Each wall is flat, endless, passes through zero and stands at right angles to its row. A trip goes straight from one point to another. Which walls does it cross, in order?
(in the rows, 128 means zero)

Walls:
(1): [150  85]
(2): [109 130]
(3): [164 156]
Trips:
[144 158] to [ 94 162] -> 2, 3
[123 168] to [172 135] -> 2, 1
[139  93] to [184  81] -> 3
[152 108] to [ 77 136] -> 3, 2, 1
[ 82 108] to [102 121] -> none
[110 153] to [143 121] -> 2, 1
[100  85] to [153  85] -> 2
[106  62] to [126  74] -> 2

Walls:
(1): [120  83 116 107]
(2): [ 99 173 172 112]
(3): [ 19 133 110 100]
(4): [128 196  61 171]
(5): [ 69 116 150  94]
(6): [133 147 130 140]
Trips:
[ 87 134 145 161] to [173 142 112  53] -> 4, 6, 1, 3, 5, 2
[136 136 157 104] to [113 137 126 140] -> 6, 3, 4
[133 162 120  87] to [147 169  97 115] -> 5, 3
[141 114 105 111] to [142 109 115 163] -> 4, 6
[150 179 142 162] to [178 176 123 104] -> none
[144 140 143 116] to [ 77  87 147 120] -> 5, 6, 1, 3
[131 132 142 154] to [142  96 181 128] -> 4, 6, 5, 1

Walls:
(1): [160 140 193 116 138 170]
(2): [123 116 145  94 143 131]
(3): [127 120  84 143 118 147]
(4): [ 81 118 145  96  84 146]
(5): [148 143 127 137 114 175]
(6): [109 162 154 151 121 121]
Trips:
[ 95 122 131 142 108 181] to [119 158 100 152 125 114] -> 1, 4, 5
[ 89 144 131 150 112 136] to [ 64 140  33 165 191 118] -> 5, 4, 6
[177 163 128  86  99 170] to [112 181  95 128 133 140] -> 2, 6, 4, 1
[ 55 168  96  96 125 182] to [171 182 137 162  48 175] -> 2, 1
[143 100 122  82 118 156] to [ 99 141 108 196  93  95] -> 1, 2, 6, 5, 4

Walls:
(1): [144 176 108 124 166 101  83  91 118]
(2): [119 117 105 176  88 137  84 133 160]
(3): [ 53 141 126  98 206 106 149  87 154]
(4): [ 87 149 104 169 124  95 124 139 210]
(5): [129 127 116 115 122 191  81 132 119]
(6): [ 93 108  82  85 153 129 154  97  89]
Trips:
[116 100 154 123 141  85 104  88  92] to [ 86 102  95 150 105 146  89 153 138] -> 2, 5, 4, 1, 3, 6
[126 140 110 148 151  81 108  92  99] to [110 136 128 159 144 123  70  97 155] -> 2, 6, 5
[159 133 153  92  99  78 151  52 109] to [120 184 141 114 115 135 215 133 111] -> 1
[131 165  73  94 123  77 118 149 168] to [102 145 118 129 116 117 136  60 172] -> none

Walls:
(1): [148  34 124 160 187 121 113 133 108 147 125 149]
(2): [127 115 140  50 184  75 148 116 139  71  89 116]
(3): [152 167 112  61 167 138 166 168 149 159 140 212]
(4): [156 104 108 144 156  94 148 129 149 129 146 175]
(5): [197 112 170  99 143 102 147 135 143 117 122 154]
(6): [159  84 190 183  82  90 158  90 125 115 164 123]
Trips:
[163 143  89 117  98 168  95 114 111 105 128 158] to [142 130 120 146 160 111 155 134 138 174  90 136] -> 4, 5, 1, 2
[166 148 127 104 130 102 138 127  63 166 158 163] to [213 197 129 153  82  84 193  63 128 173 123 177] -> 1
[133 101 114  92 102 147 122 151 167 128 152 136] to [143 136 153 205 167 111  87 143 149 106 146  87] -> 1, 6, 3, 5
[142 113 121  87 121 104 136 155 115 144 138 155] to [144 120 182 118  67 139 130 150 125 138 132 101] -> 6, 1, 4, 2, 3
[177 127 121 127 102  88 125 113 141 133  84 116] to [189 120  79 133  76 125 144 121  82  91  82 113] -> 4

Walls:
(1): [135 104 138 115 145 114  93 147 126 164 111 164  94 119 157 151 108 127]
(2): [119 122 123 116 161 140 138  81 154 178 106 135 133  94 123 174  93 168]
(3): [120 121 106  83 191 146  89 116 133 177  83 110 149 138 149 141 128 156]
(4): [139 106 172 110 168 137 145  75 114  98 133 114 134 117 172  97 115 172]
(5): [141 105 148 129 123 129 112 146 101 129 120 162 104 143 161 114 151 130]
(6): [118 158 152 156  91 131 125 152 114 125 163 120 154 139 124 106 111 104]
(7): [154 155 105  98 167  86  90 148 156 115 119  52 152  91  59 198 117 152]
(8): [ 84 120  95 119 103 108  91 145  61 116 151 121 177  99 180  92 166 123]
Trips:
[149 104 170 124 100 110 145 122 138  60 109  67 135 168 162 124 115  94] to [173 122  69 199  61  50  70 134 111 101 149 150  92 127 177 163 132 171] -> 8, 1, 4, 7
[114 202 100 132 166  82  60 101 128 117  91  98 137 115 166 108 174 147] to [157 134 137 106 190 174 117 143 142 152 141 128  63 131 111  95 117 225] -> 2, 1, 5, 8
